Every row gives one point. Each copy is the shape, with its points in the same order, stretched, turned, moved and blurred by noise. Some copies are also mirrored. Which?
In the rows, zero is written as 128.

Shape:
[[87,108,106],
[111,95,145],
[129,88,161],
[130,154,165],
[150,114,104],
[115,143,108],
[131,141,52],
[127,114,154],
[81,133,204]]
Copy 1, 9 rows:
[[135,134,180],
[166,125,131],
[177,114,106],
[128,166,85],
[110,110,113],
[110,154,141],
[65,131,160],
[155,128,104],
[182,189,117]]
Copy 1 is: only turned
Copy 2, 9 rows:
[[121,131,184],
[93,118,146],
[90,112,129],
[90,177,93],
[167,139,121],
[144,172,141],
[221,166,157],
[101,140,118],
[7,158,129]]
Copy 2 is: mirrored
Copy 3:
[[159,100,107],
[156,115,140],
[155,129,167],
[116,173,126],
[95,109,128],
[109,124,95],
[68,79,76],
[135,145,149],
[186,188,149]]
Copy 3 is: mirrored
Copy 4:
[[92,116,120],
[101,154,122],
[102,178,143],
[156,139,103],
[131,108,157],
[133,96,113],
[133,43,139],
[123,150,119],
[106,191,79]]
Copy 4 is: only turned

Shape, 9 rows:
[[145,89,97],
[150,158,160],
[127,192,160],
[165,104,92],
[97,181,166],
[128,137,101],
[199,93,114],
[127,180,116],
[174,113,98]]
Copy 1:
[[134,78,177],
[154,113,64],
[135,135,44],
[120,57,141],
[136,158,77],
[106,96,124],
[174,37,126],
[96,113,69],
[128,48,127]]
Copy 1 is: only turned
Copy 2:
[[159,151,128],
[101,100,158],
[111,72,173],
[152,157,146],
[121,57,154],
[159,117,154],
[119,173,144],
[142,94,179],
[141,157,155]]
Copy 2 is: mirrored

Shape (8 x 4):
[[119,30,136,138],
[104,119,106,115],
[188,143,108,111],
[138,168,150,180],
[96,88,135,167],
[144,163,145,143],
[184,165,116,196],
[192,92,117,105]]
Copy 1 (8 x 4):
[[61,149,154,124],
[129,137,97,93],
[208,148,148,100],
[155,84,102,145],
[77,119,104,134],
[166,98,122,116],
[196,114,112,168],
[177,160,186,108]]
Copy 1 is: mirrored
Copy 2 (8 x 4):
[[178,42,100,151],
[108,113,96,90],
[176,152,119,86],
[129,191,138,160],
[130,109,108,164],
[131,171,149,121],
[188,217,107,163],
[200,107,114,97]]
Copy 2 is: only turned
Copy 3, 8 rows:
[[96,96,93,197],
[142,144,139,143],
[158,95,113,104],
[93,131,158,103],
[91,127,143,167],
[116,132,133,101],
[109,92,172,96],
[146,72,80,133]]
Copy 3 is: only turned
Copy 4:
[[97,170,53,74],
[151,112,98,138],
[83,124,151,186],
[132,93,186,76],
[131,121,101,57],
[125,111,182,106],
[81,69,201,93],
[62,152,111,165]]
Copy 4 is: mirrored

Shape:
[[105,151,96,122],
[118,56,179,203],
[129,96,151,128],
[132,170,167,124],
[112,146,86,121],
[68,183,173,151],
[196,185,116,125],
[214,94,132,114]]
Copy 1, 8 rows:
[[141,140,136,183],
[131,76,200,112],
[101,126,155,135],
[120,117,89,138],
[149,145,136,177],
[133,70,95,172],
[166,161,78,118],
[127,171,138,89]]
Copy 1 is: mirrored
Copy 2, 8 rows:
[[105,116,99,153],
[184,232,132,105],
[164,148,120,126],
[103,115,146,114],
[110,114,83,153],
[73,155,172,147],
[100,80,92,81],
[191,105,80,74]]
Copy 2 is: only turned

Shape:
[[108,111,109,116,139,79],
[106,152,102,177,176,148],
[97,186,125,106,65,110],
[83,85,199,98,54,55],
[149,103,125,142,134,139],
[74,70,171,93,90,60],
[105,113,199,64,98,79],
[84,175,134,181,140,104],
[165,169,150,183,174,127],
[109,157,124,150,131,191],
[136,130,110,201,136,102]]
Copy 1 (11 x 6):
[[143,107,133,142,111,147],
[109,191,144,109,130,158],
[142,88,120,52,126,137],
[140,50,70,108,60,150],
[133,155,129,129,122,102],
[145,84,78,136,70,160],
[131,40,60,128,103,136],
[89,149,135,95,114,176],
[69,147,134,117,143,112],
[123,184,115,78,138,131],
[112,165,161,114,98,124]]
Copy 1 is: mirrored
Copy 2:
[[125,109,125,133,100,181],
[155,143,177,185,126,133],
[74,156,129,101,86,118],
[56,42,99,91,60,146],
[161,107,121,141,122,127],
[77,52,91,121,70,171],
[55,65,93,98,116,150],
[109,132,198,153,100,129],
[155,121,200,129,160,112],
[135,150,135,182,127,89],
[169,113,185,134,94,130]]
Copy 2 is: mirrored

Shape, 13 rows:
[[144,146,126,133,156,27,128,156],
[94,108,158,156,177,156,161,81],
[54,141,132,157,161,176,142,151],
[128,124,93,134,126,198,185,119],
[83,135,155,177,129,182,120,94],
[158,121,121,95,139,112,123,140],
[164,97,61,139,93,111,79,101],
[199,82,45,184,114,121,121,109],
[70,94,174,156,126,151,165,114],
[146,148,136,149,93,131,135,182],
[188,138,122,147,132,91,106,148],
[183,148,116,133,151,97,126,120],
[67,155,126,155,109,187,187,84]]
Copy 1, 13 rows:
[[204,123,182,154,141,112,172,199],
[106,146,134,175,129,165,164,91],
[56,138,171,150,154,119,155,99],
[99,148,94,122,167,126,90,64],
[58,164,126,181,162,162,185,122],
[162,110,117,110,132,126,134,141],
[149,167,73,134,107,132,116,197],
[143,152,82,162,100,145,70,188],
[81,178,141,143,146,184,154,106],
[105,132,145,130,193,142,138,160],
[160,106,135,161,148,139,151,196],
[179,111,125,162,151,125,155,163],
[84,207,109,156,200,133,157,70]]
Copy 1 is: mirrored
Copy 2:
[[40,105,161,155,175,124,96,105],
[145,145,179,124,52,186,110,104],
[115,95,156,167,24,177,121,143],
[135,172,116,116,82,188,138,161],
[160,130,139,147,53,129,138,110],
[106,140,141,137,173,164,160,126],
[114,141,47,141,181,157,178,72],
[91,196,44,133,147,193,173,59],
[117,122,182,80,41,143,120,114],
[74,159,133,126,125,106,171,142],
[73,176,120,162,182,123,164,97],
[104,177,131,162,174,136,126,108],
[157,133,128,110,36,135,78,170]]
Copy 2 is: only turned

Shape (14 x 8):
[[136,63,175,164,150,182,114,138],
[123,182,88,109,162,132,128,121],
[151,59,142,136,158,194,157,159],
[149,165,126,86,129,112,138,85],
[52,155,143,182,103,76,116,124],
[105,134,137,187,87,53,120,155],
[134,142,100,67,185,88,117,116],
[120,156,104,80,136,105,144,136],
[133,72,165,125,174,163,143,141],
[127,154,103,87,170,109,149,133],
[146,74,113,151,147,164,97,136],
[156,182,131,115,129,133,137,124],
[81,113,118,203,94,72,152,102],
[118,61,134,99,131,182,121,146]]
Copy 1:
[[87,128,104,90,152,101,98,105],
[148,142,135,138,116,198,146,147],
[76,158,104,123,125,111,126,105],
[157,152,177,167,136,194,134,111],
[213,103,112,113,135,138,51,167],
[188,68,108,133,111,133,36,139],
[138,181,185,140,97,211,120,121],
[154,150,167,153,94,173,120,146],
[90,175,134,119,135,133,104,106],
[141,178,153,154,100,197,119,135],
[108,117,105,89,110,123,129,101],
[137,115,139,156,141,177,127,138],
[223,125,95,140,127,139,57,108],
[104,153,140,99,105,94,135,121]]
Copy 1 is: mirrored
Copy 2:
[[88,99,169,100,186,188,159,187],
[68,131,90,149,129,86,160,122],
[80,103,206,70,165,131,159,181],
[125,108,115,176,143,80,127,118],
[139,152,76,172,54,184,152,93],
[147,163,124,151,69,181,138,49],
[87,146,84,131,117,75,81,156],
[119,141,103,127,114,71,128,120],
[86,118,173,97,157,132,132,206],
[83,151,113,133,113,59,120,141],
[81,95,137,96,152,179,143,140],
[105,132,123,159,172,92,166,109],
[127,123,139,184,24,182,134,56],
[129,94,148,62,159,146,145,175]]
Copy 2 is: mirrored
Copy 3:
[[125,117,230,188,79,149,154,128],
[138,158,123,117,169,124,131,81],
[83,125,243,223,94,135,151,95],
[167,127,89,158,179,119,131,118],
[156,182,100,24,116,97,123,191],
[124,151,78,30,95,59,112,182],
[127,100,140,128,196,102,181,93],
[126,132,133,121,188,98,132,119],
[116,115,238,203,118,113,168,118],
[125,136,148,143,190,92,156,94],
[94,101,176,163,86,154,168,116],
[163,144,111,143,158,98,103,90],
[117,187,80,69,79,97,157,198],
[105,105,230,183,128,159,143,144]]
Copy 3 is: only turned

Shape (15 x 9):
[[130,78,128,63,90,152,151,146,178],
[122,139,110,101,101,102,119,162,160],
[130,117,109,141,157,135,155,140,190],
[136,145,141,135,129,128,146,70,106],
[170,98,191,124,173,154,126,129,102],
[85,138,165,171,155,147,128,77,127],
[122,99,154,117,142,149,124,152,115],
[100,146,114,110,187,142,151,166,161],
[130,126,47,96,138,118,123,71,134],
[92,140,143,136,101,113,114,133,123],
[126,130,65,113,156,92,133,134,183],
[147,118,85,191,143,123,142,216,142],
[135,122,91,141,146,83,170,139,111],
[136,173,145,146,136,138,137,128,95],
[104,137,142,128,150,144,110,129,94]]
Copy 1, 15 rows:
[[105,129,142,90,94,170,103,187,81],
[89,109,105,110,133,93,91,169,114],
[144,93,150,112,91,132,168,155,164],
[160,156,144,141,122,143,142,83,100],
[113,79,112,134,113,237,130,80,128],
[135,155,147,181,103,173,142,108,171],
[98,110,84,133,94,187,91,128,140],
[108,82,75,139,87,136,162,175,165],
[227,164,103,95,147,79,125,127,86],
[86,147,110,146,119,126,71,135,137],
[174,92,112,103,137,65,135,169,130],
[107,68,92,87,78,103,113,134,213],
[155,106,106,115,90,73,125,108,114],
[96,127,93,141,113,140,135,90,135],
[108,132,70,149,118,163,100,113,144]]
Copy 1 is: mirrored
Copy 2, 15 rows:
[[132,78,162,106,67,153,146,99,80],
[126,118,151,102,68,80,104,89,129],
[108,119,167,126,106,190,78,155,140],
[135,172,124,90,194,165,164,148,135],
[37,119,109,149,209,178,139,129,122],
[88,174,117,114,163,154,172,222,162],
[82,127,104,149,139,130,134,135,107],
[86,171,170,162,96,154,65,143,134],
[218,166,98,94,108,192,102,92,184],
[112,138,119,101,110,75,152,151,129],
[146,142,142,90,65,165,54,103,164],
[107,85,122,190,128,116,7,142,104],
[140,168,106,93,146,149,55,124,93],
[108,164,135,151,200,115,125,136,128],
[90,162,99,153,148,115,133,147,144]]
Copy 2 is: only turned
Copy 3 (15 x 9):
[[87,129,131,175,104,123,120,191,179],
[115,149,104,156,167,127,123,155,169],
[116,131,128,94,148,87,92,220,134],
[139,110,195,82,103,140,114,123,138],
[160,164,152,101,70,84,154,144,113],
[88,116,184,60,116,112,94,104,125],
[119,137,130,135,109,91,155,135,143],
[135,123,137,135,164,22,119,207,170],
[156,38,133,154,109,124,102,165,181],
[86,140,141,123,153,144,127,88,143],
[146,110,102,146,162,91,79,201,152],
[132,155,60,88,197,92,170,210,84],
[163,113,153,134,162,105,130,166,109],
[149,141,166,74,146,114,163,127,137],
[128,117,145,125,124,93,149,101,149]]
Copy 3 is: only turned

Shape, 15 rows:
[[107,116,107,138,113,93,90,129,56],
[143,112,161,113,99,145,88,137,69],
[131,162,83,128,68,161,139,93,146],
[153,121,79,169,86,152,103,83,170],
[104,102,84,135,102,177,125,99,179],
[146,98,134,142,87,82,91,128,65],
[142,146,111,159,97,171,133,82,122],
[124,138,124,111,80,93,82,127,92],
[161,145,94,108,61,167,171,206,154],
[169,107,125,94,108,105,78,124,64],
[111,126,108,116,87,132,85,139,89],
[160,155,123,84,100,119,183,147,157],
[147,163,148,126,93,138,144,180,168],
[169,151,119,119,149,109,78,139,69],
[158,147,108,128,102,156,199,160,159]]
Copy 1:
[[132,153,45,84,132,93,96,133,168],
[121,151,73,147,154,116,93,96,141],
[111,59,83,190,145,145,124,163,156],
[122,98,105,153,165,189,136,157,139],
[139,88,143,175,106,166,169,117,133],
[116,146,26,92,164,135,84,113,138],
[76,115,98,180,152,149,122,151,180],
[137,115,32,119,152,105,111,135,116],
[162,67,81,217,109,166,36,146,93],
[138,128,87,99,194,104,60,103,122],
[157,121,58,142,140,114,110,128,144],
[100,70,116,168,125,116,74,130,51],
[121,112,89,203,111,150,97,164,57],
[131,172,117,107,199,84,41,157,139],
[94,89,114,196,109,152,62,139,107]]
Copy 1 is: mirrored
Copy 2, 15 rows:
[[81,158,139,89,91,106,131,148,139],
[118,192,124,133,126,115,86,95,106],
[140,111,111,172,127,153,146,131,184],
[124,73,86,178,103,160,128,124,162],
[140,66,149,161,135,155,87,121,161],
[118,180,109,131,77,122,136,136,104],
[90,121,108,175,137,159,143,97,157],
[138,167,107,92,97,118,123,150,144],
[240,122,132,243,138,65,151,162,123],
[130,179,116,115,79,111,105,86,130],
[123,155,132,112,110,108,97,147,152],
[229,118,137,170,142,106,176,113,129],
[214,118,107,165,164,82,151,154,105],
[99,150,106,88,105,72,132,94,144],
[200,99,143,224,152,95,186,127,121]]
Copy 2 is: mirrored
Copy 3:
[[101,103,162,168,94,81,172,122,60],
[109,83,125,122,140,132,140,83,32],
[154,43,155,151,143,128,130,119,121],
[159,75,165,127,128,50,97,90,104],
[108,74,168,130,156,72,108,78,156],
[112,93,168,121,96,101,164,106,51],
[170,87,145,141,167,91,130,111,80],
[113,65,145,151,82,138,155,100,87],
[117,25,169,135,161,229,87,198,111],
[115,79,118,111,112,86,158,112,25],
[106,55,152,164,104,113,141,104,75],
[135,82,126,94,155,210,132,180,146],
[130,99,135,131,131,239,82,145,133],
[134,119,89,152,106,98,134,156,22],
[149,86,159,118,185,192,109,199,134]]
Copy 3 is: only turned

Shape:
[[160,128,123,129,152,190,101,156,140,132,113],
[42,128,151,131,122,107,117,150,74,130,133],
[164,105,138,154,108,122,119,137,143,122,150],
[119,138,136,141,173,124,110,133,144,249,148],
[93,121,148,106,151,115,148,143,146,169,146],
[132,121,62,136,159,178,78,134,151,106,115],
[134,119,151,157,97,137,82,142,131,132,136],
[142,127,124,124,130,118,128,150,136,108,137],
[171,133,157,121,169,107,103,113,139,120,144],
[41,126,138,122,83,108,142,145,148,125,134],
[161,104,143,120,157,116,101,140,126,122,66],
[100,125,129,126,172,171,150,105,117,149,94],
[170,123,79,103,46,112,85,143,139,131,158],
[147,131,149,138,156,113,117,71,137,120,143],
[150,57,100,132,135,105,88,131,99,108,158],
[148,94,150,111,146,177,74,140,132,107,99]]
Copy 1:
[[142,87,122,123,149,159,169,100,132,86,109],
[89,90,121,123,177,127,76,140,59,136,108],
[124,165,139,136,128,144,124,101,123,132,125],
[166,122,121,124,125,108,102,166,141,73,172],
[132,118,177,116,138,126,95,160,110,107,126],
[158,94,110,74,169,139,175,83,119,96,83],
[126,146,106,129,150,153,127,130,123,132,118],
[130,130,139,132,135,123,141,111,118,133,114],
[125,106,135,98,122,114,137,140,158,152,156],
[109,172,172,125,153,128,97,173,75,125,87],
[122,64,111,101,93,140,136,107,122,117,111],
[98,73,141,103,144,133,136,114,112,65,117],
[174,196,127,178,125,106,132,116,152,135,58],
[95,128,141,101,123,104,122,124,153,132,135],
[135,121,126,98,149,128,73,60,117,152,102],
[130,71,128,90,141,173,142,116,135,119,84]]
Copy 1 is: mirrored
Copy 2, 16 rows:
[[130,95,109,148,88,155,90,138,114,160,155],
[131,171,165,130,147,150,124,104,101,110,46],
[89,89,114,140,117,121,91,142,159,114,128],
[225,79,86,130,194,197,123,138,152,165,86],
[144,152,107,155,178,153,114,133,130,161,83],
[174,130,104,162,40,107,110,133,121,144,131],
[102,80,111,123,110,142,97,131,110,98,98],
[106,142,118,151,114,128,99,146,143,130,131],
[108,99,121,147,123,136,142,194,146,150,137],
[107,199,101,124,148,116,99,94,99,114,39],
[133,118,143,133,133,114,103,200,96,130,159],
[154,137,143,114,129,125,132,118,110,193,128],
[125,114,71,151,104,134,117,111,116,51,145],
[110,96,133,112,116,104,164,166,149,157,123],
[123,93,160,195,109,99,132,146,143,87,123],
[102,95,131,163,90,129,114,161,62,135,138]]
Copy 2 is: only turned
Copy 3 (16 x 11):
[[127,147,96,76,134,104,75,109,166,154,124],
[142,107,162,132,143,142,167,171,88,161,142],
[124,133,139,137,101,153,108,153,176,123,97],
[98,174,74,140,126,54,140,162,125,151,142],
[115,152,119,132,101,108,121,144,105,124,152],
[172,137,94,47,84,106,120,101,178,158,127],
[131,106,136,146,125,137,106,158,160,150,103],
[134,137,125,114,110,161,114,138,149,117,131],
[105,151,107,112,105,149,102,175,138,137,109],
[156,92,148,163,92,139,144,126,91,129,147],
[149,186,120,113,109,143,76,146,148,166,129],
[121,178,106,85,119,82,130,96,104,167,108],
[204,113,123,139,128,158,98,157,165,63,107],
[117,141,107,127,85,140,137,167,132,143,69],
[170,146,165,84,81,137,132,186,176,116,113],
[152,138,124,79,114,115,53,133,145,173,109]]
Copy 3 is: only turned

Shape:
[[196,121,84,121,119,115,126,82,97,137,132,119],
[230,142,103,134,128,126,137,159,97,83,119,83],
[153,124,122,153,105,162,106,142,124,140,132,171],
[108,131,120,107,104,136,116,152,93,148,136,142],
[130,119,140,144,104,108,125,153,110,148,109,88],
[110,130,135,131,187,124,122,131,148,113,51,145],
[141,124,118,138,118,99,121,150,115,155,80,102],
[123,146,101,144,192,132,139,143,188,136,101,91],
[141,127,141,113,98,106,101,150,135,153,110,83],
[191,123,135,149,113,125,143,152,161,137,134,105],
[191,164,124,112,109,181,95,152,97,153,132,168],
[116,136,102,150,102,93,100,123,136,90,123,83],
[108,118,137,152,110,184,98,144,110,156,125,82],
[119,170,132,154,104,106,137,95,105,143,117,123],
[128,119,83,153,103,111,117,105,130,114,124,92],
[112,128,146,138,169,114,103,144,131,146,124,83],
[112,137,144,93,125,192,110,145,98,128,122,116],
[129,123,139,95,101,98,106,143,105,127,116,94]]
Copy 1 (18 x 12):
[[157,103,131,148,181,220,107,105,185,170,162,113],
[94,153,249,123,165,209,105,129,163,195,167,69],
[83,48,127,106,177,131,120,152,128,133,131,125],
[89,145,111,76,163,126,126,131,138,109,120,117],
[109,167,131,115,135,133,76,83,94,113,142,89],
[171,122,141,125,121,75,187,117,65,160,203,170],
[142,156,143,112,164,121,101,74,77,126,162,101],
[182,122,218,186,124,109,157,118,73,85,164,130],
[100,184,134,155,173,112,99,97,90,116,133,75],
[104,100,200,173,149,156,112,105,92,141,100,79],
[26,55,154,95,219,134,171,134,186,147,149,84],
[181,187,137,143,136,123,59,170,118,134,153,89],
[54,134,108,134,125,141,97,142,107,40,188,83],
[159,112,97,116,101,104,94,92,156,130,154,65],
[193,147,124,149,148,173,71,154,110,119,149,100],
[111,171,150,167,122,94,104,100,116,82,169,136],
[35,152,120,106,135,128,180,156,137,101,175,96],
[99,218,109,127,155,125,101,102,114,141,139,96]]
Copy 1 is: only turned
Copy 2 (18 x 12):
[[138,128,79,126,122,107,176,130,99,147,174,138],
[141,92,120,102,140,121,131,69,53,115,199,121],
[141,92,109,159,119,133,148,150,143,101,139,89],
[125,132,153,145,126,131,114,145,139,155,144,126],
[150,153,146,132,133,135,122,91,118,145,146,117],
[98,129,119,89,128,176,99,108,128,119,88,105],
[140,132,128,113,125,145,124,84,128,154,141,99],
[123,134,129,100,65,139,99,87,116,104,98,138],
[154,149,143,117,131,151,130,98,137,141,151,133],
[179,105,119,115,115,128,152,91,95,109,148,130],
[129,102,143,128,129,142,170,151,119,106,198,107],
[123,132,103,133,140,110,103,87,151,124,112,150],
[133,159,154,190,103,144,115,105,124,116,163,133],
[109,175,150,115,151,101,146,127,143,142,124,129],
[129,130,88,152,117,109,129,101,146,134,126,141],
[129,177,157,102,111,146,88,114,109,122,135,134],
[108,155,167,158,130,161,112,130,104,130,162,142],
[138,153,143,117,152,151,115,107,120,167,154,147]]
Copy 2 is: mirrored
Copy 3, 18 rows:
[[80,144,169,77,177,109,147,88,114,165,145,173],
[107,121,183,107,151,174,150,136,129,153,171,233],
[81,171,154,124,164,119,160,130,127,137,93,116],
[138,143,145,131,134,101,148,133,137,137,91,127],
[130,154,123,105,130,133,96,128,132,143,116,143],
[147,170,145,164,108,121,119,134,127,79,175,128],
[114,170,143,119,124,110,99,122,114,141,132,148],
[154,166,120,123,77,164,111,89,123,76,162,138],
[128,141,131,89,135,144,98,140,109,146,128,133],
[84,141,118,87,134,147,115,126,126,123,129,157],
[83,149,219,114,181,134,182,146,102,130,104,164],
[136,141,126,109,115,148,112,104,159,169,143,115],
[157,168,138,130,157,153,118,124,130,133,101,124],
[119,163,185,95,140,112,107,90,152,131,108,105],
[116,154,125,104,128,126,115,72,139,177,130,122],
[175,174,124,103,114,138,124,137,138,93,139,152],
[171,126,166,155,146,151,143,147,130,106,116,131],
[149,113,135,106,127,131,110,154,130,145,137,144]]
Copy 3 is: only turned
Copy 4 (18 x 12):
[[83,45,127,130,69,132,155,158,110,104,132,114],
[114,22,104,91,68,123,109,134,154,152,178,141],
[108,115,105,163,137,68,132,144,130,125,125,138],
[130,119,137,119,134,99,124,128,147,99,108,118],
[132,113,139,95,123,110,150,117,150,157,121,141],
[119,173,134,144,106,151,126,49,154,169,189,155],
[98,103,145,109,99,125,152,91,143,171,129,145],
[159,159,110,132,108,189,106,65,128,203,128,148],
[131,122,165,86,139,145,132,132,154,168,110,135],
[128,91,105,109,136,118,126,137,103,171,129,145],
[92,101,131,141,117,68,99,160,132,124,141,96],
[135,99,116,103,118,177,143,130,219,155,130,149],
[181,152,143,132,116,102,125,145,148,141,86,153],
[78,123,108,103,102,116,170,129,168,133,150,85],
[123,88,115,128,94,158,153,140,170,134,107,151],
[184,151,142,114,140,148,128,91,160,177,132,128],
[165,160,152,110,120,110,92,142,154,101,124,127],
[131,106,164,80,135,143,130,128,171,130,132,130]]
Copy 4 is: only turned
